Each row is a point. Examples show where two turns around zero, p and q, send a point. Write where each new point lands after one turn and then the other. Backwards means that the second turn is done in reverse. Each puzzle has new turns, and all numbers are rounded.

Turn p:
-.27; .36; .19 => -.15; .44; -.15
.11; -.32; .24 => -.27; -.31; .01
-.27; -.58; -.03 => -.02; -.47; -.43
.08; .01; -.29 => .29; -.04; .08
.36; .54; -.11 => .16; .39; .50
Turn q:
.05; -.42; .31 => -.34; -.09; .39
.19; .09; .00 => .07; -.19; -.06
.44; -.38; .13 => -.38; -.43; .14
-.14; .21; -.21 => .17; .17; -.23
-.47; .72; -.04 => .73; .43; -.13
-.07; -.22; -.18 => -.25; .12; -.11
Where do these land?
q, then p backwards: .30; -.09; -.15 => -.08; -.31; .12
p, then q: -.52; .40; -.13 => .40; -.14; -.52
q, then p: .47; .10; .08 => -.02; -.48; -.08
q, then p: -.26; -.40; .20 => -.30; .35; -.23

Turn p:
.15; .08; -.45; -.26; .35; .10 => -.14; -.06; -.20; -.42; .41; -.13
.24; .00; .04; .33; -.38; -.28 => .52; .00; -.04; .07; -.33; -.04
-.13; .21; -.48; .10; -.44; -.08 => .32; .41; -.38; -.14; -.03; .24
.09; -.49; .22; .09; .14; -.16 => -.17; -.27; .14; -.03; -.41; -.23
-.26; .30; .43; -.48; .11; .22 => -.31; .12; .51; .19; .39; .27
.10; -.42; .12; .25; .07; .35 => -.20; -.48; -.19; .17; -.23; .05
-.18; .31; .11; -.02; .16; -.16 => -.02; .27; .16; .16; .20; -.17
Turn q:
.16; -.29; .07; .20; -.56; .02 => .20; -.37; -.29; .41; .00; .20
-.11; .40; .13; .02; .09; -.32 => -.12; .35; .17; .19; .15; -.27
.42; -.12; -.10; .20; .00; .05 => .22; .04; -.38; -.09; .12; .17
-.24; .06; .05; -.08; .35; -.38 => -.16; .21; .09; -.09; -.11; -.49
-.31; -.19; .42; -.31; .13; -.17 => -.04; -.31; .31; -.04; -.03; -.50
-.18; -.15; .27; -.49; -.02; -.23 => .20; -.22; .37; .03; -.15; -.41
.01; .22; -.27; .46; .07; .44 => -.38; .17; -.21; -.12; .16; .53
-.16; -.25; -.29; -.06; -.34; .16 => .00; -.24; -.02; .13; -.39; .30
.42; .33; -.27; .06; .28; .43 => .08; .37; -.04; -.42; .26; .48
Where do these land?
p, then q: -.75; .17; -.08; .06; .43; .05 => -.71; .47; .16; .17; -.08; -.12
q, then p: .32; .05; -.33; .07; -.20; -.34 => .48; -.03; -.30; -.01; .22; .01
p, then q: .27; -.18; .07; -.11; -.08; .42 => .00; -.43; -.10; -.28; -.15; .11
p, then q backwards: .30; .01; .18; -.04; .10; .05 => -.03; -.11; .28; -.17; -.08; .09
p, then q: .15; -.16; .38; .39; -.10; .32 => -.10; -.34; -.54; .10; -.03; .16
q, then p: -.32; .25; .06; -.26; -.01; .12 => -.09; .01; .32; .36; -.10; .07
p, then q: .03; -.15; -.29; -.12; -.14; -.64 => .49; .22; .40; .32; .01; -.03

Turn p:
-.32; .08; -.10; .16; -.23; .08; .13; -.09; -.25 => -.10; .21; .30; .12; -.29; -.12; .01; -.10; -.16
.44; -.43; -.12; .41; .07; .06; -.10; -.12; -.19 => -.19; -.45; .10; .10; .12; -.44; .00; -.13; .39
.07; .14; -.27; .17; .05; -.23; -.35; -.11; .02 => .04; -.15; -.14; .09; -.05; -.02; -.42; -.29; .02
.09; .22; -.27; -.35; -.04; -.46; .14; .13; -.35 => .20; .14; .14; .24; .40; -.08; -.36; .11; -.43
.10; .12; .21; .23; .19; .13; .28; .42; -.21 => .06; .38; .07; .20; .11; -.15; .11; .27; .40
-.16; .39; .23; -.13; -.08; .11; .31; -.33; .26 => .48; .16; .04; -.15; -.27; .21; .33; -.07; -.19
.06; -.30; .34; .16; .75; -.18; .02; .10; .07 => .01; .16; -.16; -.55; .41; -.20; -.03; .01; .54
-.20; -.04; .23; -.13; -.68; .15; .22; -.03; .52 => .03; -.15; -.15; -.10; -.60; .16; .40; .41; -.39
.05; -.19; -.26; -.08; .22; .22; .05; .32; .02 => -.31; .12; -.24; .17; .29; -.06; .16; -.02; .07
-.14; .01; -.01; -.44; -.26; .11; -.68; -.28; .11 => -.22; -.40; .03; -.11; -.12; .68; -.19; -.19; -.27
Turn q:
-.15; -.03; -.55; -.22; .47; .17; .39; .46; -.31 => .42; .39; -.59; -.27; -.04; .16; -.12; .46; .27
.03; .20; .09; -.32; .33; .12; .07; .12; -.12 => -.06; .25; .03; -.13; -.08; .11; -.10; .44; -.07
-.12; .08; -.47; -.19; .37; .02; .04; -.10; .22 => .10; .40; -.17; -.21; .37; -.25; -.11; .12; .07
-.39; -.33; -.24; -.12; .34; .40; -.05; .13; .45 => .36; .35; .16; -.03; .58; .09; .15; .15; .41
.52; .28; .06; .16; -.21; -.01; -.15; .14; -.03 => -.35; -.16; .09; -.08; -.46; -.21; -.07; -.08; .19
-.03; .20; .15; .03; -.44; -.02; .22; -.06; -.06 => -.08; -.13; .03; -.21; -.23; .18; .13; -.30; -.23
.16; -.26; .36; -.01; -.46; -.42; -.32; -.16; .16 => -.31; -.65; .21; .21; .13; -.15; .22; -.17; -.19
-.06; .22; .48; .50; -.29; -.42; .02; -.01; -.22 => -.23; -.16; -.07; .45; -.47; .07; .27; -.35; -.37
.30; -.10; .17; .14; .01; -.03; .21; -.20; -.09 => .20; -.17; .15; .04; -.27; -.18; -.12; -.03; -.18
-.25; -.26; -.04; .03; -.13; .18; -.43; -.32; .00 => -.05; -.13; .17; .23; .46; .17; -.25; -.26; .08
Where do these land?
p, then q: .16; -.08; .11; .24; -.01; .34; -.24; .11; -.16 => .16; .09; .25; .08; .17; -.01; .36; -.22; .08
q, then p: .28; .43; -.69; -.36; -.02; .16; -.16; -.26; -.16 => -.16; .02; -.21; -.15; .18; .64; -.48; -.29; -.40
q, then p backwards: -.03; -.26; .34; -.14; .01; -.13; .11; -.20; .17 => .19; -.06; .00; -.28; -.23; -.04; .24; -.20; -.18
p, then q: -.10; -.21; -.46; -.24; .10; .00; .21; -.30; -.39 => .11; .10; -.06; .40; -.06; .06; -.25; .13; -.59
p, then q: -.29; .10; -.11; -.07; -.39; -.07; .10; -.10; .52 => -.01; -.32; -.37; -.33; -.15; .26; -.27; -.21; .06
p, then q: -.57; .14; .15; -.29; -.03; .29; .01; .05; .45 => .02; .20; -.08; -.63; -.13; .45; -.23; -.16; .01
q, then p: .11; .13; -.16; .37; .17; -.35; -.03; -.18; .10 => .23; -.02; .07; -.03; -.13; -.30; -.42; -.15; -.15
q, then p: .58; -.37; -.22; .11; .32; -.39; .17; .16; -.10 => -.12; -.31; -.36; .12; .12; -.45; -.47; .36; -.18
q, then p: -.07; .05; .40; .35; -.06; .31; -.06; .12; -.03 => .13; -.10; .14; .01; -.47; .04; .29; .11; .21
q, then p: -.19; -.30; .13; -.22; -.04; -.11; -.22; .12; .03 => -.21; .20; -.12; -.09; .15; -.19; .21; -.01; .25
q, then p backwards: .11; .38; .51; .24; -.06; -.06; .13; .48; -.43 => -.34; .17; .10; .17; -.64; .44; -.16; .11; .30
